Every row gives one point. Each copy is the shape, with its points in the same order, turned, moved and blurred by noise. Some copies are also mirrored. Which?
In the rows, 128 means zero.

Shape, 8 rows:
[[220 103]
 [ 71  68]
 [139 144]
 [108  86]
 [ 82 143]
 [111 147]
 [170 166]
 [137 172]]
Copy 1, 8 rows:
[[142  28]
 [186 171]
 [105 108]
 [166 137]
 [110 161]
 [102 131]
 [ 77  74]
 [ 79 101]]
Copy 1 is: mirrored
Copy 2:
[[221 152]
 [ 88  79]
 [135 167]
 [112 109]
 [ 85 153]
 [109 154]
 [139 193]
 [131 193]]
Copy 2 is: only turned

Shape:
[[ 72 162 121]
 [112  73 111]
 [133 133 172]
 [ 84 126 187]
 [150 120 182]
 [159 152  65]
 [ 94 125 105]
 [145  39  72]]
Copy 1:
[[155 106 197]
 [146 185 143]
 [164 106 112]
 [207 108 143]
 [168 112  91]
 [ 63 131 150]
 [138 145 177]
 [110 233 125]]
Copy 1 is: mirrored
Copy 2, 8 rows:
[[108 108  54]
 [123  56 141]
 [165 133 115]
 [177 101  75]
 [171 132 138]
 [ 58 135 144]
 [106  87  99]
 [ 97  41 194]]
Copy 2 is: mirrored
Copy 3, 8 rows:
[[171 164  82]
 [109  74  99]
 [103 153 134]
 [ 96 171  94]
 [ 87 137 153]
 [189  89 161]
 [152 117  96]
 [115   7 117]]
Copy 3 is: only turned

Shape, 10 rows:
[[120 138 123 100]
 [113 122 163  96]
 [159 124 177 122]
 [189  94 134 116]
 [ 62  32 124 137]
 [235 120 104 142]
 [106 142 125 148]
 [ 49 120 104  95]
 [ 52  88 100 130]
 [ 50 131 111  92]]
Copy 1, 10 rows:
[[126 120 122  84]
 [ 78 108 106  85]
 [ 72 148  89 109]
 [ 88 166 149 129]
 [ 77  40 159 195]
 [140 218 138 109]
 [134 110 102 127]
 [129  41 136 107]
 [124  35 146 153]
 [128  25 132  92]]
Copy 1 is: only turned
Copy 2, 10 rows:
[[114 125 162 138]
 [ 78 143 159 125]
 [ 99 180 128 109]
 [130 201 134 157]
 [ 37 121 118 226]
 [194 209 111 149]
 [114 106 114 136]
 [ 76  69 172 174]
 [ 72  83 135 198]
 [ 76  70 177 162]]
Copy 2 is: only turned
Copy 3 (10 x 4):
[[125 146 121 138]
 [131 160 162 134]
 [132 112 186 101]
 [ 99  82 165 133]
 [173 116 157 244]
 [ 95  34 127  98]
 [171 134 119 129]
 [148 180 107 189]
 [173 156 115 211]
 [159 191 109 176]]
Copy 3 is: only turned

Shape, 9 rows:
[[132 145 126 151 164 127]
 [ 95 147 109 179  70 157]
 [119 112 108 164 112 141]
 [112 129 125 116 120 142]
 [108 114 169 144 152 161]
 [107 108 116 157 159   7]
 [167 128 174 150 146 147]
 [160 105 111 133 162 155]
 [ 87 128 178 154 148 143]]
Copy 1, 9 rows:
[[112 160 132 161  95 100]
 [165 137 196 103  71 130]
 [112 138 165 111  82 121]
 [135 151 131 104 113 107]
 [133 124 103 126  75  80]
 [ 51 118 193 172 173  62]
 [125 115  92 163  86 129]
 [ 85 164 105 128  83 128]
 [145 115 122 137  83  60]]
Copy 1 is: mirrored
Copy 2:
[[129 143 118 138 143  93]
 [128 122  73  64 176 151]
 [115 104  96  96 148 119]
 [144 112 122 126 153 143]
 [168 113 144 104 151  96]
 [ 31 115 160 166 203  88]
 [146 146 155 101 105 100]
 [135 104 110 140  98  98]
 [163 125 151 100 180  91]]
Copy 2 is: mirrored
